Each wall is flat, endless, passes through zero and stands at right angles to its row. A trip goes straight from one point to another. List the walls that it crosses, first one first.
(in the rows, 128 means zero)

Walls:
(1): [ 76 137]
(2): [ 88 117]
(3): [ 51 199]
Trips:
[54 90] to [ 76 172] -> none
[127 209] to [148 108] -> 1, 3
[160 203] to [148  79] -> 3
[168 203] to [ 92 152] -> 1, 2
[175 138] to [192 144] -> none
[153  75] to [195 112] -> none
[184  74] to [ 65 139] -> 2, 1, 3
[138 115] to [153  93] -> none
[104 108] to [161 147] -> 3, 1, 2

Walls:
(1): [139 186  97 120]
(2): [103 165 106 167]
(3): [ 81 166 120  94]
(4): [131 180 153  87]
(5): [86 98 83 64]
(6): [ 59 140 142 185]
(7): [111  98 139 117]
Trips:
[112  49 181 120] to [179  94 154 129] -> 6, 5
[132  96 191 101] to [137  44 144 166] -> 4, 6
[229 120 143 172] to [124 183  83  86] -> 1, 4, 2, 3, 5
[ 83 159  93 184] to [132  76  63 191] -> 3, 1, 5, 7
[170 144 143  74] to [116 220 139 144] -> 5, 2, 6
[151 122 106 147] to [165 173  75  56] -> 5, 4, 2, 3
[131  95 144 115] to [176 115 137 150] -> 5, 7

Walls:
(1): [173 108  60 210 175 128 138 132 130]
(2): [180 103 124 162 176 116 127 154 124]
(3): [152  86 132  91 160 152 147  79 150]
(4): [187 102  77 124 158 100 123  76 105]
Trips:
[ 67  58  55 236  78 100  72 172 179] to [118 102 116 165 107  85 138  59 106] -> 4, 2, 3
[ 69 116 123  67 118 172 112 121 148] to [115  68 146 115 101  78 199 122  90] -> 4
[167 163 214 186  87 229 108 115 114] to [ 37 187 160 185 143 201 123 148  77] -> none
[110 193 125  91 175  47 160 175 117] to [187 115  79 114 103 132 165 142 188] -> 4, 1, 3
[142 101 152 120 193 185 138 169  92] to [ 66 106 164 158 163  68 115 123  70] -> 3, 1
[ 95  43 236 134 188 125 159 140  53] to [ 50 142 101 159 137 178  87 100 103] -> 2, 3, 1

Walls:
(1): [175 173  95 141 191 114  86 138 130  40 110   7 115  99]
(2): [181 121 162 118 121 178  89 196 113 128 147 143 100 140]
(3): [ 80 154 138 169 126 174 132 125 149 139  87  92 168 183]
(4): [149 170 127  92  28 164 106 170 184 127 226  74 171 180]
(5): [108 134  94  72 174 143  94  98 192 236 145 124 148 185]
(6): [137 157 124 120 132  76  95 179 153  65 139 174 131 164]
(7): [122 186 122 112 176  90 105 121 110 135 126 169  65  90]
(8): [164 145 176 207 155 104 166 122  98  80 198 131  78 138]
Trips:
[147 180 145 182 125 162 141 144  81 121 170  87 113  96] to [152 188 139  69  83 162 175  76 178 122 137  70 118 114] -> 7, 2, 5, 8
[104 172 111 163 161 108 162 110 157 106 121  68 108  99] to [ 75 159  28  46 247 177  97 174 134 112 117  84  50 127] -> 5, 8, 6, 2, 3
[ 65 115 103 107 108  16  88  93 109 160 144 119 102  66] to [168 139  24  19 143  96 128  85 129  93 226 167 129  89] -> 6, 1, 4

Walls:
(1): [121 108 101  98 112 127 140 228  70 174 217 113  92  96 194 144 150  91
 126  68 106 105 115 160]
(2): [ 79  62 152 146 158 145 180 125  52 139 123 121 159  92  98 201 109 164
 140 196 122 121  92 103]
(3): [109  96 114 184  92 124  25  92  46 148 146 109 116 114 123  59 123  76
  54 207 115 182  76 105]
(4): [ 73 131 123 175 132 113 139 125 117 152 187 155 142  19  83 157  22 158
  61 127 115 163 148 206]
(5): [133 221  94 108 155 103 142  63 112 131 186  62 173 133 162 171 168  59
 194 151 200  89 162 183]
(6): [157 111 124 147 112  99 112 112  86 111 163 112 114 183 176  92 155 124
  93 104 147  97 127  83]
(7): [112 111 173  85 170 135  76  94 156 129 160 116 220 163  69  77 119 109
 127 134  48 169 106  76]
(8): [ 91 102 166 112 161 160 127 107 176 106 194  63 123 105  73 117 154  88
 168 105 130 141 140 173]
Trips:
[ 72 123 125 140 113  56 166 160 111 153  66 188  86  87 124  85 138 159
 111  93  98 170 140 182] to [ 63 109 179 164 158 150 159  90 117  79 111 170 164 107 157  73 150 179
 143 128 120 214 177 144] -> 2, 1, 7, 8, 3
[142 131 121  94 123 153 147 139 170 144  69  76 118  78 108 154 133 109
 134 161 146  65 105 120] to [104  83 133 114 156 108 161 174 127  66 104 126 171 135 109 144  77 108
 166 120 124 222 111 149] -> 5, 7, 4
[109 125  99 143 158 174 115 115 131 138 116 122 134  75 160 120 144 192
  71  56 112  78 122 128] to [125 145 160  65 105 113 115 112 120 138 120  61 141 181 110  90 165 114
 152 129 140 151 103  90] -> 7, 4, 8, 3, 5, 1
[ 97  58 163 100 152 142 118  78 186 120  92 113 137 150 109  67 101 181
 131 157 115 175 132 121] to [141 105 122  99  86 143 108 159 128 145  49 152 127 117  70 163 139 102
 109 132 119 159  76  48] -> 8
[134 135 140 209  81 174 166 129 107 151 155 160  85  62 132 115 179 165
  89 142  74 136 208 132] to [163 100 114 142 181  67 108  96 105 170 187  64 165 112 158 142  93 152
 152 163  69 201  90 127] -> 7, 6, 8, 5
[145 165 196 143 132 160 118 148 171 117 122 142 140 174 115 168 169 194
 187  93  70 151 154 148] to [132 152 189 150  97 152 124 174 147 176 130 130 137  69 150 119  98 141
 172 148 149 139 153 139] -> 4, 7, 1, 2

Walls:
(1): [ 65 149 112  62 102 133  91 147 136 155  58 106 120 149 158 138 153 138
 132 149 133 142 129 140 148  71 144 154 105 134 102 110  76 150 156 157
  86 163 106 101 190 152 178  99 140 155 192 134]
(2): [109  68 127  82  64 119 158  60 129 153 206 116 107 149 174   7 118 181
 123 131 111 123 113 105 107 159 126  74 144 169 170 135 172 130 129  56
 194 137 162  53 100 164 178 128 201 115 124 143]
(3): [140 112 153 100 141 107 148 155 109 188 167 135 125 178 169 133  93  94
 117 174 161 131 138  99  95 106 152 126  59  94 202 174 182  87 116 161
  94 139 221 145 145 176  81 169 118 117 119 223]
(4): [111 198  96 122 176  96  89 134 161 152 157 127  76 151  99 121 118 143
 109 180 193 117 128 141 109 161  64 178 129  92 183 137 105  99 191 126
  71 189 151 105 120 106  56  91 122 117  52 120]
(5): [168 120  83 140 123  99 145 106 151  65 161 127 101 149 127 119 100  94
  70 108 186 185  94  78 118 151 198 103  92 170 125 108 160 122 121 184
  90 149 111 128 153 125  89 159 184 127 103 135]
(6): [123 128 120 129 127  66 133 119 136 165 128 105 133 141 205 164  97 184
 162 125 109 105 134 107 118 141 150 185 106 125 156 124 177 111  72 108
  93 144 132 175 142 214 189 151 222 114  96  91]
(7): [132 115 164 124 134 141 101  69  82 130 127 156 115 146  70 124  78  65
 176 138 163 139 131 119  74  87 128 150 126 172  90 223 128 128 109 108
  98 113 145 108 151  95 188 149 143 156 195  99]
Trips:
[120 140 132 157 153 123 108  62 171 101  84 129 148 147 126  89 172 107
  85 100 117 128 138 152 149 121 124 102 134 159 113  70 131 142 110  51
  97 163 125 102 119 147 142 187 176 185  93 144] to [165 111 111  67 118 158 111  91  98 155 140  56  94  96 100 117 164  97
 151 109 131  94  92 119  86 156 156 120  92 159  97 126  92  66  94 121
 109 179 126 139 169 148 164 183 155 135 129 171] -> 7, 3
[102 147 167  90  95  85 156 173 132 143  50 117 134 113 102 150 188 154
 125 115 138 205 169 187 169 134  73 157  84 136 127 117  77 109  91  92
 140 155 143 111 114 139 167 142 128  88 175 197] to [ 63  79 164  97 115 131 160 102  80 140 152 129 163 109  92 135 109 105
 108 149 127 135 155 100 166 149 168 141 115 145 101 128 107  75 134 118
  62  89 121 182  52 128 148  70 161 140 125 145] -> 6, 3, 7, 2, 1
[ 89 119 127 139 168 117 137 158 182  85  54 150 121 105 151  97 162 106
  66 125  98 102 241 158 131 184 125 148 139 124 182  93 122  91 108 124
 129 121  57  45 128 135 161 161 136 130 134 108] to [ 60 114 143 189 198 140 119  99  96  95 127 167 116 151 102 153 213 199
 167  73  59 173  74 160  75  67 102 139 108 110 133  90 124 139 146 166
 111 115  24  84 127 149 125 136 171 164  78 115] -> 4
